Every row gives one point. Each copy is the shape, with its points in the same order, turned, moved and blurred by noise. Is it also mirrored, or only turned?
In the rows, zero is written as 128.

Shape:
[[178 148 157]
 [ 86  70  78]
 [104  92  82]
 [137 112 157]
 [114  60  99]
 [147 134 121]
 [151 183 157]
 [209 148 113]
 [148 166 105]]
Copy 1 (9 x 3):
[[180 151 100]
 [ 84  86 193]
 [106 104 188]
 [145  96 109]
 [121  79 184]
 [144 145 130]
 [139 166  74]
 [202 173 147]
 [141 176 131]]
Copy 1 is: mirrored
Copy 2 (9 x 3):
[[ 65 106 152]
 [205 116 157]
 [178 122 159]
 [116  92 126]
 [181  90 158]
 [113 121 162]
 [ 51 141 134]
 [ 55 110 200]
 [ 83 149 166]]
Copy 2 is: only turned
Copy 3:
[[142 178 163]
 [121  36 131]
 [114  66 131]
 [165 126 159]
 [127  53 165]
 [126 135 142]
 [150 190 121]
 [ 89 178 175]
 [107 152 118]]
Copy 3 is: mirrored

Shape, 10 rows:
[[124 114 124 165  73 154]
 [ 97  97 115 183 157 164]
 [134  63 125  77  94  79]
 [ 80 118 162 167 108 173]
 [117 110 122 144 187 160]
 [138 103  65  56  94  68]
 [ 73 140 117 177 184 123]
 [136 142 157 177 102 176]
 [123  62  81  97  85 112]
 [ 87 127 140 143 108 203]]
Copy 1:
[[166 174 159 156 109 164]
 [139  93 184 168 123 208]
 [ 77 145  81 180  81 124]
 [159 148 152 134 151 209]
 [123  64 156 149 123 185]
 [116 115  75 222  79  76]
 [125  69 174 184 185 186]
 [161 150 176 107 129 171]
 [119 138 102 203  71 142]
 [188 130 138 128 131 199]]
Copy 1 is: only turned
Copy 2, 10 rows:
[[141 180 111 161 145 103]
 [121 165 107 157  61 139]
 [ 69  98 113 106 169  84]
 [124 177 155 189 107 133]
 [128 127 117 131  68 168]
 [115  95 115  51 162  58]
 [115 180 149 107  47 153]
 [154 188 123 173 141 160]
 [105 109  94 116 138  56]
 [160 150 153 192 106 127]]
Copy 2 is: only turned
Copy 3 (10 x 6):
[[115 134 169 151  98  86]
 [165 123 173 163 169  94]
 [106  94  87  78 120  53]
 [ 90 118 191 156 144 114]
 [150 128 120 153 179 127]
 [133 157  62  38 114  67]
 [168 122 175 116 179 144]
 [112 127 174 190 104 116]
 [113 130 103  91 139  33]
 [ 93 145 173 169 158 102]]
Copy 3 is: only turned

Shape (13 x 9):
[[ 38 179 135 155  81 180 108 100  95]
 [129 112 104 133  77 152 102 153 117]
 [113 163 109 166  75 137 134 141  45]
 [137  17  95  83  97 147 158  76 115]
 [138 125 136 167 113 110  75 127 177]
 [125 159  81 133  90 181 170 148 113]
 [147 119 214 192 175 125 129  90  81]
 [174 134 101 152 175 114  99 118 127]
 [133 158  75 124 109 106 178  99 136]
 [175 150  79 124  86 113  52  86 111]
 [157 125 199 149 142 134  90  93 186]
 [109 120 127  84  99 130  99 145 124]
 [148 139  95 106  80 158 191  36 112]]
Copy 1:
[[ 86 166  49 164 112 119  39 113  95]
 [143  87  83 136 146 157 110 135 117]
 [161 178  78  99 161 150  54 139 105]
 [ 96  56 141 150 235 163 122  83  65]
 [137  83 152 148  71 141 108 130 139]
 [127 110  58  91 143 142  91 151  54]
 [125 183 197 138 148  55  86 143 114]
 [180 119 161 126 101 116 138 103  84]
 [109 104 120  63 124 157  95  87  53]
 [194  80 107 125 125 136  86  55 131]
 [103  74 180 144  86  65 117 129 140]
 [102 106  91 134 136 145 147 103 130]
 [102  73 103  85 187 105  44  76  41]]
Copy 1 is: mirrored
Copy 2, 13 rows:
[[ 79 135 139  97 215 128 177  78 117]
 [ 93 173 154 148 141  77 143 145 103]
 [104 195 111 144 156 130 165  81 152]
 [ 78 123 220 197  58 117 112 114  76]
 [118 111  96 126 120  50 147 163  96]
 [124 164 181 170 178 111 150 124 165]
 [191 119  77 112 111 121  99  58  80]
 [130 124  84 165 119  89  73 157 130]
 [122 104 146 173 112 117 160 134 184]
 [ 44 149 103 142 104  54 107 130 158]
 [157  77 120  84 114  49 108 132  80]
 [ 86 160 156 104 114 111 137 157 118]
 [ 99  94 199 171 110 104 132  64 183]]
Copy 2 is: only turned
Copy 3 (13 x 9):
[[167 170  64 177 103 129  57  94  80]
 [129  87 133 119 119 121  88 120  80]
 [124 150  81 102 171 129  66 109  91]
 [ 27  98 174 173 106 168 110 179  68]
 [173  69 156 142 108 155 100 108 153]
 [ 94 102  76 136 138 106 123  85  72]
 [166 155 160 196 218 183 111 135 150]
 [118 107 188 133 154 156 124  66 147]
 [ 59 111  88 135 120 141 127  92 149]
 [ 95  89 171 120 121 121  28  77 146]
 [176  77 176 216 135 140 113 124 171]
 [124 122 149 133  92  95 103 140 111]
 [ 21 111  89 203 141 133  82 110 118]]
Copy 3 is: only turned
Copy 4 (13 x 9):
[[135 110  53  68 131 118 240 125 160]
 [100 129  81 139 150 103 151  97 133]
 [101 121 138  79 164  71 202 126 137]
 [100  91 136 155 135 188 128  47  75]
 [110 127  78 161 132 125 121 151 190]
 [121 107 117 159 124  67 202 103 108]
 [110 183 178 103 142 204 182 163 188]
 [133 129 160 154 124 117 115 118 203]
 [128  68 153 140  74 100 158 135 121]
 [ 74 112 102 111  90  82 129  78 203]
 [109 183  86 157  91 194 141 153 196]
 [138 138  71 111 111 112 116  94 122]
 [ 94  81 154 135  50 134 213  88 111]]
Copy 4 is: only turned

Shape, 16 rows:
[[160 108 187 131 127 119  97 147 153 141 153  87]
 [ 86 133 155 111 180  88 157 140  73  92  74 113]
 [ 67 130  79 107 211 184 191 117 120 135 105 120]
 [ 51 133  70  99 141 171 162 100  92 188 157  77]
 [ 67 109 181  20 158  60 141 179  91 126  56 145]
 [125 150 125 183 133 134  69 134 169 180 119 154]
 [ 72 112 120 119 158 169 182 122 111 129 100  98]
 [ 91 147 115 117 183 155 182  77  86 149 157 158]
 [184 123 102 142  92 108 125 157 170 130 151 136]
 [ 65 110  69 200 171 143 171  76  96 193 151 118]
 [181 166 141 168  73 144 110 164 113 171 114 124]
 [130 113 107 135  83 151  63 177 120  96 163 128]
 [133 149 144 140  73 109  88  93 174 107 115 121]
 [166 186  94 137 133 105  49 150 138 134 136 104]
 [ 50 135 136 128 161 189 176 100 107 143 160 124]
 [101  72 161  54 182 132 146  95  62 135  50 132]]
Copy 1:
[[ 86 103 154  61 113 174 132 119 127 129 188 118]
 [108 101 213 169 125  81 122 112 105  85 173 170]
 [142 175 145 211  75 112 159  89 114 107 138 203]
 [135 159 120 174 101 129 207 128 211  70 124 189]
 [147  44 235 171 159  72 178 138  97 143 219 170]
 [132  90 131 112 100 169  78 108 186 181 123 156]
 [147 147 156 153  89  96 164  88 127  83 144 162]
 [130 168 180 192 102 146 135 164 128  93 115 171]
 [100 123  93  81 126 110  90 148 140 175 164 118]
 [110 174 160 158  37 115 141 140 192  90  63 193]
 [146 106 104  76 104 128  56 153 177 111 186 139]
 [125  77  93 131 107 121 110 125 151 126 157  64]
 [132  97 138  74 164 136  96 104 136 131 116 120]
 [ 82  85  96 129 157 149  73 109 182 146 161 145]
 [160 179 183 170  82 151 164 118 141  87 121 147]
 [140  66 197 156 100 106 180 146  49  85 154 200]]
Copy 1 is: mirrored
Copy 2:
[[164  79  81 112  98 161 116 166  71 141 107  92]
 [192 171 185 112  86 149 109 177 163 147 157  90]
 [140 189 151 172 129 122  86 111 135 116 231 141]
 [191 181 109 187 157  91 109 117  92 150 170 186]
 [163 220 111  71  93 138  98 210 206 188 131  77]
 [145  54  89 129 171 158 144  88 140 158 144 116]
 [162 166 170 158 133 129  68 161 113 144 184 132]
 [164 152 133 191 128  98  94 131 162  77 168 127]
 [ 88 103 110 132 117 156 147 105  83 145  80  90]
 [187  97 154 224 131 106 104  84 150 145 175 180]
 [133  83 115 159 177 145 168 155  83 166 103  69]
 [139 122 103 129 145 219 150 133  85 132  86 149]
 [137  81 131  70 154 132 127 123  92 135  80 106]
 [167 107 103  91 142 163 210 106  85 134 132 102]
 [181 161 133 193 157 128  52 120 130 103 156 142]
 [147 168 154 115  93 103 107 235 190 137 181 145]]
Copy 2 is: mirrored
Copy 3, 16 rows:
[[147 133  73 157 168 129 155 116 169 138 124 144]
 [103  23 120 118 101 120 148 129 128  81 180 155]
 [165  67 248 122 124  91 152 123 151  66 161 155]
 [136 147 216  67 120  84 161 102 199  66 162 136]
 [100  31  93 184  43 140 172  65 160  43 178 108]
 [179 174 127 153 147 107 158 109  94 154 183 140]
 [126  77 201 112 134 114 175 103 160  75 139 168]
 [137  98 214 113  91  82 104 107 179 128 169 155]
 [160 138 124 136 155 178 154 106 130 168 117  81]
 [175 119 205  27 122  57 163 106 147 138 172 175]
 [127 175 106 116 168 184 114  80  99 140 158 132]
 [ 97 166 112 141 153 110 143 113  99 125  85  93]
 [105 164 118 157 129 163 191 151 128 170 152 142]
 [151 180  99 134 145 137 121 171 102 117 165  86]
 [110 104 223 121 143  71 143  93 182 116 155 170]
 [135  52 136 142  33 128 145  91 159  49 135 195]]
Copy 3 is: only turned
